Each point is reached from the start by the listed moves, each made once or not at all, plus a little noise. Is the number of moves made odd or even? Then give how often each move was made.
(in the rows, 128 means zero)

Moves:
(1): [163 171  60]
(2): [116 163 112]
Start: [128 138 136]
Points:
[127 135 134] -> even (0, 0)
[155 219  57] -> even (1, 1)

Moves:
(1): [162 122  93 108 132 114 138 110 141]
(2): [108 159 140 122 136 141 140 137 142]
(3): [126 159 134 182 122 156 152 125 144]
(4): [111  88 113 130 140 182 166  99 148]
(5): [144 105 144 164 175  65 149 108 121]
(6): [133 115 154 119 119 145 163 157 124]
(7): [102 142  94 163 142 132 140 143  98]
(8): [125 117  93 152 150 151 105 154 116]
(9): [117 113 124 153 117  99 142 140 168]
Start: [166 127 114 111 155 114 112 143 100]
Points:
[132 120 130 192 203  49 204 185 111] -> odd (0, 1, 0, 0, 1, 1, 1, 0, 1)
[140 135  21 167 189 110 141 185 124] -> odd (1, 1, 0, 0, 0, 0, 1, 1, 1)
[146  76  81 224 219  63 169 208  88] -> odd (0, 0, 0, 0, 1, 1, 1, 1, 1)
[184  34  45 181 234  88 176 115 152] -> odd (1, 0, 0, 1, 1, 0, 0, 1, 1)
[ 89 144  82 218 172 184 214 146 162] -> odd (0, 1, 1, 1, 0, 0, 1, 0, 1)
[132 104  42 132 212 213 194 181  98] -> even (1, 1, 0, 1, 0, 1, 1, 1, 0)

Moves:
(1): [124 128 131 131 134 134 125 142 105 131 125 122 146 122 140 123 130 127
 124 130]
(2): [102 152 107 145 139 130 125 116 133 148 123 118 136 147 118 129 127 108
 151  98]
(3): [142 128 128 124 137 137 117 136 127 127 135 129 113 147 128 134 123 125
 120 127]
(4): [143 127 145 117 134 138 137 140 120 144 125 148 134 113 121 106 137 126
  96 157]
(5): [122 128 109 119 108 129 121 119 150 129 119 145 137 113 129 142 131 138
 144 126]
(6): [130 129 129 126 141 125 131 118 143 121 134 142 131 131 132 128 134 141
 117 136]
(7): [118 109 111 127 113 138 121 122 150 123 127 122 125 134 127 139 131 134
 152 124]
(8): [112 118 129 135 131 143 140 128 119 116 115 126 140 132 107 142 140 124
 132 120]
(9): [122 133 122 125 135 122 113 126 104 130 128 122 134 120 131 115 107 139
 119 135]
(10): [127 156 121 134 146 155 142 137 111 112 103 135 128 166 127 129 123 107
 135 129]
(11): [120 120 136 135 117 130 129 122 137 116 121 138 137 124 125 129 134 120
 129 140]
(12): [138 128 111 134 133 160 124 147 125 132 146 130 102 132 118 137 102 137
 144 116]
(13): [126 123 138 133 128 130 139 130 128 123 120 124 132 127 145 134 131 131
 109 122]
(14): [121 126 139 127 126 136 129 135 133 106 115 126 133 114 124 135 145 132
 124 147]
(15): [130 125 142 114 123 113 136 143 133 137 150 123 120 128 125 130 112 119
 126 139]
(16): [127 125 127 121 131 126 117 111 117 144 135 134 119 134 138 129 134 122
 132 133]
(17): [114 116 136 131 127 106 138 130 143 124 135 145 113 156 125 134 143 119
 127 138]
(18): [133 128 133 138 136 126 131 126 138 129 116 133 131 131 134 137 135 129
 125 138]
(19): [133 116 102 123 138 130 119 127 137 125 136 125 118 118 126 127 121 126
 128 121]
(20): [115 128 134 115 135 125 116 132 131 110 118 132 133 113 113 117 122 132
 145 131]
Start: [132 138 116 121 138 139 123 129 114 140 145 117 137 146 150 122 130 134
 116 137]
Points:
[110 157 127 110 181 185 131 167 124 107 113 136 142 165 122 111 125  78
  99 167] -> even (0, 1, 1, 1, 0, 0, 0, 0, 0, 1, 1, 0, 1, 1, 1, 0, 0, 0, 1, 1)
[ 79 155  70 123 146 182 123 133 119 134 113 108 151 208 136 163 102 107
 152 105] -> odd (0, 1, 1, 0, 1, 0, 1, 1, 1, 1, 0, 0, 1, 0, 1, 0, 0, 0, 0, 0)
[142 139  81 114 173 249 123 188  88 110 112 150 136 154 118 145 130 123
 112 157] -> odd (1, 0, 1, 1, 1, 0, 0, 1, 0, 1, 0, 1, 0, 1, 0, 0, 0, 0, 1, 0)
[ 88 146  67 114 190 186 105 120 114 121 140 107 126 211 127 149 120 106
 143 138] -> odd (0, 1, 1, 0, 0, 1, 1, 1, 1, 1, 0, 0, 0, 1, 1, 1, 0, 0, 1, 0)
[ 94 165 115 157 182 212 137 164  94 108 112 113 137 205 125 166 102  95
 122 141] -> odd (0, 1, 1, 0, 0, 0, 0, 1, 1, 1, 1, 1, 1, 1, 1, 0, 0, 1, 0, 0)

Moves:
(1): [141 128 107 129 123 130 133 128  93 120 134 122 124 123 129 115 114 132
 130 109 126 141 111 127 111 123]
(2): [138 122 127 140 129 108 112 131 154 124 141 139 134 137 109 119 154 145
 127 137 136 116 116 110 118 120]
(3): [108 118 146 127 118 126 116 123 129 120 145 115 129 120 120 126 118 134
 139 126 126 118 140 126 131 151]
(4): [124 146 132 125 145 131 131 111 126 125 139 108 121 150 120 116 116 146
 145 122 134 138  98 133 128 129]
(5): [135 121 127 137 115 129 127 129 127 141 131 138 112 128 128 130 130 149
 147 147 121 158 153 129 145 125]
(6): [117 121 125 125 127 132 103 126 132 137 138 138 137 121 120 142 118 121
 129 137 116 133 119 132 114 113]
(7): [136 130 142 105 132 116 123 119 158 117 137 141 108 128 137  85 143 124
 150 130 117 125 115 116 135 112]
(8): [127 128 117 128 119 131 120 115 105 138 135 148 134 120 127 138 138 128
 126 133 106 122 125 123 128 125]
(9): [128 149 113 119 128 112 147 122 102 123 121 142 135 111 130 145 108 142
 138 119 135 138 131 145 139 121]
(10): [125 103 141 132 112 121 128 131 144 138 119 124 116 121 120 122 113 126
 125 130 121 135 118 137 116 139]
(11): [126 138  91 110 155 136 134 108 148 134 122 127 129 135 135 124 119 128
 133 133 128 138 116 119 149 113]
(12): [131 136 141 134 125 118 123 112 128 131 135 141 122 108 122 118 129 139
 118 134 118 133 130 121 123 117]
(13): [117 126 135 137 146 128 151 132 140 123 139 115 150 129 137 125 130 113
 145 133 117 126 124 127 139 124]
(14): [155 127 125 126 144 112 144  94 121 136 114 127 142 155 132 135 120 123
 122 124 121  96 130 133 121 124]
(15): [136 129 127 143 139 126 122 154 124 138 136 126 131 123 108 128 126 131
 132 125 120 119 122 120 122 129]
(16): [119 123 122 122 124 129 130 129 125 130 112 108 140 137 114 127 122 134
 122 121 131 112 154 140 127 134]
(17): [135 112 121 116 130 131 126 124 134 127 130 143 139 133 133 111 118 129
 128 139 128 117 126 141 144 124]
(18): [133 111 116 127 118 126 117 140 123 136 114 116 152 137 125 143 158 105
 132 151 129 127 125 120 120 139]
(19): [133 136 137 138 143 109 137 135 129 115 130 123 110 126 133 125 129 136
 127 132 115 111 122 127 129 127]
(20): [102 135 129 141 135 138 123 134 165 117 103 140 145 120 106 130 126 134
 155 129 123 131 127 116 112 137]
(21): [ 91 140 147 130 146 127 123 137 121 150 143 136 125 117 115 115  98 137
 156 133 124 112 139 148 111 122]
(22): [126 129 120 141 142 119  91 129  92 138 125 128 112 129 120 119 136 137
 105 113 137 153 111 137 138 104]
(23): [123 138 138 150 122 130 133 134 127 107 127 124 103 121 109 152 110 134
 144 139 152 119 141 137 135 127]
(24): [132 120 124 129 135 130 121 138 130 153 133 125 130 115 149 130 137 136
 130 138 105 121 129 125 140 118]
Start: [140 117 127 118 107 130 138 122 139 138 143 119 137 133 144 122 130 136
 116 135 100 139 133 142 126 114]
Points:
[119 106 103 148 170 107 131 129 142 155 126  40 122 157 124 124 120 151
 143 167  90 138  91 162 165  88] -> even (0, 0, 0, 1, 0, 0, 0, 0, 0, 1, 1, 0, 1, 0, 0, 1, 0, 1, 1, 0, 0, 1, 1, 1)
[135  99  81 167  84 106  64 131  64 185 126 173 146  64  70 143 114 173
 145 155  43 222  98 144  85  79] -> odd (1, 0, 0, 0, 1, 1, 0, 1, 1, 1, 0, 1, 0, 0, 1, 0, 0, 1, 0, 1, 0, 1, 0, 0)
[ 91 146 114 148 139 152 128 136 107 136 148 121 147 127  51 101  46 188
 206 132  92 100 125 176  91 114] -> odd (1, 0, 0, 1, 0, 0, 0, 1, 0, 0, 0, 0, 0, 0, 1, 1, 1, 0, 0, 1, 1, 0, 1, 0)
[110 173 138 111 190  69 143  76 197 150 214 160 114 118 122  54  97 209
 221 184  53 158  86 140 148  26] -> odd (0, 1, 0, 1, 1, 1, 1, 0, 1, 0, 1, 1, 1, 0, 0, 0, 0, 0, 1, 0, 1, 0, 0, 0)
[125 125 123 100 205  83  84  34 151 155 222 136 144 156 110   7  77 177
 181 141  64 126  45 148 124  26] -> odd (1, 1, 1, 1, 0, 1, 1, 0, 0, 0, 1, 1, 1, 1, 0, 0, 1, 0, 0, 0, 1, 1, 0, 0)
[155  92 104 134 129  87  90  48 203 151 113 181 110 142  71  68 124 199
 156 180  75 128 132 137 151  51] -> odd (0, 1, 0, 0, 1, 0, 1, 1, 0, 1, 1, 1, 0, 1, 0, 1, 1, 0, 0, 1, 0, 1, 1, 0)
[129  87 173 166 115  97 133  81 187 137 188  96 126 163  87 136  85 173
 191 181  93 129 120 154 121 114] -> odd (0, 1, 1, 1, 1, 1, 0, 0, 0, 1, 0, 0, 1, 1, 0, 0, 0, 0, 0, 0, 0, 0, 1, 0)
[110 122  62  89 163 122 112  84 127 139 157 156 165  89 160  62 108 166
 186 133  39 160  80 133 186  60] -> odd (1, 0, 1, 0, 0, 0, 1, 1, 1, 0, 1, 0, 1, 0, 0, 0, 1, 0, 0, 1, 0, 1, 0, 1)

Moves:
(1): [134 124 111 118 127 129 142 143 132 127 136 132 131 136 137 146 143 140
 142 130 130 111 120 128 120]
(2): [105 134 118 139 124 139 111 100 136 143 145 103 141 125 119 127 124 112
 142 116 122 130 126 123 122]
(3): [115 121 122 143 138 131 149 124 135 131 104 122 125 120 120 120 128 127
 127 132 134 145 134 138 121]
(4): [129 107 125 119 123 131 136 127 134 145 129 118 132 125 130 105 118 134
 127 134 116 137 137 134 125]
(5): [138 107 125 132 131 133 147 129 113  93 130 105 130 159 119 128 143 120
 151 148 137 155 140 138 105]
(6): [119 128 126 124 118 112 124 117 132 112 137 137 118 136 107 118 118 157
 121 113 120 118 126 132 101]
(7): [132 137 113 117 135 127 124 129 105 128 144 140 123 117 144 124 147 105
 137 127 107 125 108 135 124]
(8): [132 140 126 152 148 133 112 124 133 128 132 117 113 128 132 136 135 144
 126 124 120 129 124 116 139]
(9): [134 141 131 138 112 130 110 122 123 125 130 147 119 122 129 140 123 114
 121 143 141 129 136 111 127]
(10): [115 131 114 143 140 128 130 119 130 123 123 130 129 140 141 108 123 131
 125 112 132 126 134 118 126]
(11): [122 130 116 119 132 122 125 114 135 139 149 141 129 128 123 149 109 134
 129 128 149 132 134 140 152]
(12): [105 138 125 133 131 125 143 148 125 139 133 115 114 106 105 113 111 156
 116 140 132 109 129 139 119]
(13): [146 134 131 131 114 130 131 131 120 112 135 112 135 112 137 148 119 136
 128 121 128 135 141 125 134]
(14): [113 131 128 117 115 129 124 141 135 135 107 132 127 124 155 119 138 115
 171 124 113 141 116 141 128]
(15): [125 141 142 120 128 145 143 135 138  94 134 133 134 138 132 128 121 115
 120 129 148 134 126 121 126]
(16): [131 128 149 145 109 141 123 127 117 138 127 123 123 135 131 130 124 134
 142 163 107 120 101 122 116]
(17): [134 162 114 131 131 118 121 156 120 120 126 112 132 145 133 119 108 104
 128 138 132 122 108 127 111]
(18): [126 112 137 147 128 130 115 123 122 132 161 137 128 134 131 116 135 129
 133 117 130 122 122 128 105]
(19): [117 128 132 134 147 149 115 156 120 130 145 128 117 140 110 165 126 121
 120 133 109 131 146 138 132]
(20): [137 110 107 129 128 127 134 139 140 104 124 115 159 124 138 115 131 139
 123 129 129 122 122 117 121]
(21): [137 106 145 127 140 118 135 123 142 129 109 113 103 120 131 116 123 148
 133 115 126 105 119 116 135]
(22): [123 131 137 135 150 128 139 138 143 131 158 128 151 137 105 114 111 137
 123 138 116 111 142 138 122]
(23): [129 115 131 127 128 131 135 134 131 142 136 133 115 135 130 106 117 132
 149 114 134 139 124 111 128]
(24): [113 126 129 127 129 103 152 113 133 133 130 140 131 144 133 137 150 149
 125 137 114 133 132 123 127]
Start: [136 131 123 139 121 133 132 138 132 140 135 138 127 130 129 123 109 137
 125 120 140 112 122 118 134]
Points:
[ 90 136  71 200 104 149  96 157 142 116 166  94 156 140 144  89  64 121
 156  96 109 137 134 116  51] -> even (0, 1, 1, 1, 0, 1, 0, 0, 1, 1, 0, 0, 1, 1, 0, 0, 1, 1, 1, 1, 0, 0, 0, 0)
[ 93 120  62 195 145 143 157 186 126 140 179 131 122 108 179 124 143 186
 154 131  82 116 132 119  89] -> even (1, 0, 1, 1, 0, 0, 1, 1, 1, 1, 0, 1, 1, 1, 0, 0, 0, 1, 1, 1, 0, 0, 0, 1)
[ 73  96 102 180 128 176 161 167 153 128 227  82 147 182 133 146 124 187
 199 183 105 128 109 136  79] -> even (1, 1, 0, 1, 1, 0, 0, 1, 0, 0, 1, 1, 0, 1, 1, 1, 0, 1, 1, 1, 0, 0, 0, 1)
[124 112  80 203 144 124 129 106 153  97 176 125 141 127 136 109  84 210
 114  72 159 119 135 108 108] -> even (0, 0, 1, 0, 0, 1, 0, 1, 0, 1, 1, 0, 1, 0, 0, 0, 0, 1, 0, 1, 0, 0, 0, 0)
[ 91  74 134 192 170 119 138 126 164 143 222 152  77 210 114  89  86 210
 189 109 104 129 163 111  93] -> even (0, 0, 0, 1, 1, 1, 0, 1, 1, 1, 1, 0, 0, 1, 0, 0, 0, 1, 1, 0, 1, 1, 1, 1)
[149 122 164 192 160 155 120 140 144  56 249 129  97 176  77 174  66 183
 123 123 157 105 168 115 103] -> odd (0, 0, 0, 0, 1, 1, 0, 1, 1, 0, 1, 0, 1, 0, 1, 0, 0, 1, 1, 0, 1, 1, 0, 0)
[108 155  88 218 115 140 138 139 116 118 215  57 111 157  89 138  71 195
 175 154 146 106  91 138  43] -> even (1, 1, 1, 0, 1, 1, 0, 1, 0, 0, 1, 1, 1, 0, 0, 1, 1, 1, 0, 0, 0, 0, 0, 0)
[ 99  91 143 190 119 176 170 135 150 130 187 151 135 190 139  50  62 124
 208 167 162 168 133 121  78] -> even (0, 0, 1, 1, 1, 0, 0, 0, 1, 1, 1, 0, 0, 1, 1, 1, 0, 1, 0, 0, 0, 1, 1, 0)
[ 84 119  94 191 100 137 159  98 176 163 161 113 193 129 154 101  72 164
 173 163 103 139 142 114 120] -> even (0, 1, 1, 1, 0, 0, 0, 0, 1, 1, 1, 0, 1, 1, 0, 1, 0, 0, 0, 1, 0, 1, 0, 1)

Moves:
(1): [128 148 166 165 130 127 128 124 121 138 128 146 122 140 113 108 119 130
 150 125 109 123 119 132 122]
(2): [116 123 102 126 126 155 118 114 105 122 107 108 141 128 115 127 133 130
 102 117 164 146 124 119 117]
(3): [150 130 128 122 103 140  93 121 131 121 131 113 111 123 136 139 106 142
 115 107 126 101 109  96 128]
(4): [136 116 106 153 115 135 122 125 140 136 147 110 143 142 112 131 123 146
 124 133  93 137 130 112 126]
(5): [129 133 107 118 109 130 152 123 141 101 128 153 129 111 150 137  97 130
  95 127 123 134 118 154 133]
(6): [124 111 122 138 149 124 139 119 149 139 128 126 128 128 140 148 125 134
 140 121 130 118 119 128 124]
(7): [122 136 137 127 138 117 125 116 111 127 125 127 149 121 134 140 127 138
 107 141 128 124 126 148 116]
(8): [134 121 103 122 119 132 133 146 111 137 123 134 131 120 116 127 120 119
 127 140 149 125 140 132 140]
(9): [138 140 125 145 125 132 134 139 139 129 128 123 149 128 140 123 118 134
 140 104 144 113 130 135 105]
(10): [118 142 133 123 121 127 131 114 125 133 124 124 147 135 138 138 124 122
 109 123 136 113 126 135 120]
(11): [147 161 139 130 134 124 132 130 129 147 102 122 122  96 134 130 155 117
 160 139 142 145 146 121 141]
(12): [142 126 114 126 120 121 156 126 127 138  96 127 128 125 133  96 162 140
 114 126 129 133 136 123 129]
(13): [118 131 138 125 150 126 130 126 127 139 128 110 133 121 130 129 117 135
 133 136 125 130 139 140 151]
(14): [138 110 110 128 123 144 120 122 127 123  99 135 135 148 122 127 119 166
 131 145 116 110 130 135 114]
(15): [106 131 112 133 140 134 114 137 127 114 137 130 131 125 143 137 126 128
 138 131 145 119 116 142 134]
(16): [131 139 143 136 142 157 158  89 112 121 149 133 116 121 117 141 160 144
 136 135 111 125 153 133 114]
(17): [138 144 144 129 124 124 118 108 126 116 147 136  83 132 162 108 146 144
 110 132 126 137 145 157 104]
(18): [129 140 138 134 140 133 133 128 111 126 127 106 134 142 120 122 134 109
 160 153 134 134 119 168 126]
(19): [122 129 122 118 112 116 133 152 125 121 123 130  97  85 102 142 110 138
 137 115 126 105 120 136 119]
(20): [147 122 119 121 108 112 122 112 115 140 121 125 151 131 143 134 132 131
 130 121 121 139 134 119 136]
(21): [127 119 136 130 122 114 127 120 120 115 105 135 139 130 129 116 121 125
 118 120 139 121 132 129 127]
(22): [130 123 144 130 120 135 118 137 133 143 129 129 113 123 152 126 124 128
 144 150 141 131 125 143 113]
(23): [132 112 124 151 130 146 126 141 118 129 126 129 114 141 129 128 147 113
 140 101 119 129 121 133 142]
(24): [130 118 110 147 161 144 132  92  97 115 126 139 131 101 140 144 123  90
 139 140  94 131 118 130 121]
Start: [130 144 142 127  99 134 122 156 127 117 142  99 136 103 156 137 138 112
 113 149 143 130 128 105 148]
Points:
[134 205 130 159  89 133 131 123  93 101 111 103  94  40 197 151 136 123
 155 152 184 148 108 202 125] -> even (1, 1, 0, 0, 1, 1, 0, 0, 0, 0, 1, 0, 0, 0, 1, 0, 1, 1, 1, 1, 0, 0, 0, 0)
[194 196 189 192  66 123 128 154  95 183  67  62 137  58 206 147 156 125
 194 111 166  75  95 159 107] -> odd (1, 0, 1, 0, 0, 1, 1, 0, 1, 1, 1, 1, 0, 0, 0, 0, 0, 1, 1, 1, 0, 1, 1, 0)
[201 189  77 141  22 165 160  98  92 112  92  63 163   7 165 169 152 195
  65 106 142 124 144  93 105] -> odd (0, 1, 1, 1, 1, 0, 1, 0, 1, 0, 1, 1, 0, 0, 0, 1, 0, 0, 1, 1, 0, 0, 0, 0)
[153 183 122 173 134 182 151  79  67 136 145  51 129  80 154 160 210 140
 127 209 167 169 179 172 106] -> odd (0, 1, 0, 1, 0, 1, 1, 1, 0, 0, 1, 0, 0, 0, 0, 1, 1, 1, 0, 0, 0, 0, 0, 0)
[165 110  88 186 110 180 121  72  22  89  90  55 158  69 155 173 152 166
 143 163  58  75 117 158 137] -> even (0, 0, 1, 1, 0, 0, 1, 0, 0, 0, 0, 1, 1, 1, 1, 1, 0, 1, 1, 1, 1, 0, 1, 1)
[130 177 166 158 112 133 138 114  33 124  78  77 145 110 156  60 166 131
  80 191 195 150 157 200 128] -> odd (1, 1, 0, 0, 0, 0, 1, 1, 0, 0, 0, 1, 1, 0, 0, 0, 1, 1, 0, 0, 1, 0, 0, 0)
[135 116  54 170 116 203 105  92  90  43  78  87 183  88 214 179  61 119
 110 133 179  77  63 161  98] -> even (0, 1, 1, 0, 1, 1, 0, 0, 1, 0, 0, 0, 0, 1, 1, 0, 0, 1, 0, 0, 1, 0, 0, 1)
[185 172 135 202  99 192 134 102  42 132 128  95 146  75 204 128 154  99
 199 172 139  95 119 151 107] -> odd (1, 0, 1, 0, 0, 0, 0, 1, 1, 0, 0, 1, 0, 0, 1, 1, 0, 1, 0, 1, 0, 1, 0, 1)
[ 81 100 110 180 169 180 111 142  58 102  97  62 118  47 176 177 119  63
 182 154 180 114  81 192 142] -> even (0, 1, 0, 0, 0, 1, 0, 0, 0, 0, 0, 0, 1, 0, 1, 0, 0, 1, 1, 0, 1, 1, 1, 1)
[133 140  80 133  94 178 150 125  73 122  78  49 173  92 191 160 121 117
  45 134 197 109  98 173 166] -> odd (0, 1, 1, 0, 1, 1, 1, 1, 0, 1, 0, 1, 1, 0, 0, 0, 0, 1, 0, 0, 0, 0, 1, 0)
